Each row is a point. The last column is the point's height on a tilted bowl or saddle (a function of degree 2), plus a little noise. Along how many of its main directions does it bend up, bend down or stay straight?

Points (16 x 4):
0: -2.3  1.7  5.1  1.9
1: -6.5 -0.9  3.5  0.9
2:  1.5  5.1 -4.5  6.7
3:  5.0 -1.9 -0.2  3.7
4: -4.6 -3.6  0.2 -0.5
5: -3.9 -3.2 -3.1  0.9
6:  1.7 -0.8  4.2  1.6
7: -0.7 -1.3 -8.2  7.6
8:  2.5  2.3 -2.4  3.6
9:  3.3 -1.9 -2.0  2.7
10: -1.5 -4.5 -2.8  1.0
11:  0.3 -1.9  0.2 -0.2
12: -1.4 -6.5 -0.3  0.5
13: -2.1  1.8  1.2  0.2
14: -1.5  4.6 -3.3  3.8
15:  0.4  3.8  3.7  3.2
Directions: 3 up, 0 down, 0 straight

Points (23 x 5):
0:  0.0  4.6 -0.2 -0.6  0.1
1:  3.5  1.0  3.4 -1.4 -2.7
2: -1.3 -5.0  4.6  4.1 -4.1
3: -2.0 -9.0  1.8  0.1 -5.3
4:  2.5  1.6  3.0  2.4 -2.1
5:  4.3 -5.2  6.2  0.2 -7.5
6: -0.5 -2.5 -5.3  2.8 -3.0
7:  1.3 -5.7 -4.1 -0.1 -4.5
8:  4.4  1.0  2.5 -1.8 -3.3
9:  0.7  9.2 -2.9 -2.7 -2.4
10:  0.7  2.1 -7.0  0.5 -3.2
11: -6.6 -2.0  3.2  0.6 -0.6
12:  2.5 -3.5  1.7  3.2 -3.9
13:  3.8  1.6  4.8 -1.2 -3.4
14: -1.5 -5.1 -2.2 -2.1 -2.6
15:  3.5  0.8 -2.4 -1.4 -2.7
16:  0.9  0.6  3.5 -3.9 -1.7
17: -0.2  2.3 -0.8 -0.3  0.2
18: -1.4 -2.8  3.0 -6.9 -3.4
19: -0.9  0.4 -0.8  2.7 -0.4
20:  1.8 -5.2 -1.6 -0.4 -3.7
21:  2.5  0.3  2.5  2.2 -2.2
22: -3.8  5.4  0.3 -2.1  0.9
Directions: 0 up, 4 down, 0 straight

Points (23 x 5):
0:  1.2 -4.2 -0.1  1.3  2.9
1: -0.3 -2.1 -1.5 -0.5 -1.0
2: -4.5  8.9  0.6 -3.2  0.3
3: -0.5 -0.4 -0.7 -0.6 -1.3
4:  5.6 -1.5 -0.3 -1.1 -0.3
5:  4.7  6.3  0.3  1.1 -2.1
6: -0.1  2.3 -0.2  0.3 -1.4
7:  5.0 -0.9 -2.2 -0.1 -1.0
8:  0.0 -3.8 -6.9 -2.2 -1.8
9:  2.9  3.3  3.1  5.2  3.3
10: -2.2 -2.2  6.6  1.5  9.3
11: -1.4  2.3 -1.4  8.6  6.6
12:  1.2  4.2 -2.6 -3.5 -3.1
13: -0.1  3.8 -0.5 -0.7 -2.1
14: -2.6 -7.2  2.2 -0.7  5.3
15: -6.1 -1.2  3.9  3.2  5.3
16:  0.5 -2.1  0.5 -0.4  0.7
17:  2.2 -6.5 -4.6 -0.5  1.2
18: -2.9 -1.6 -3.2 -2.8 -2.7
19: -3.0 -0.3  2.8  0.0  1.8
20: -2.6 -4.9 -2.9  0.2  0.4
21: -7.9  2.2  0.0  3.9  0.6
22: -2.3  1.3  2.2 -3.5  0.2
Directions: 2 up, 0 down, 2 straight
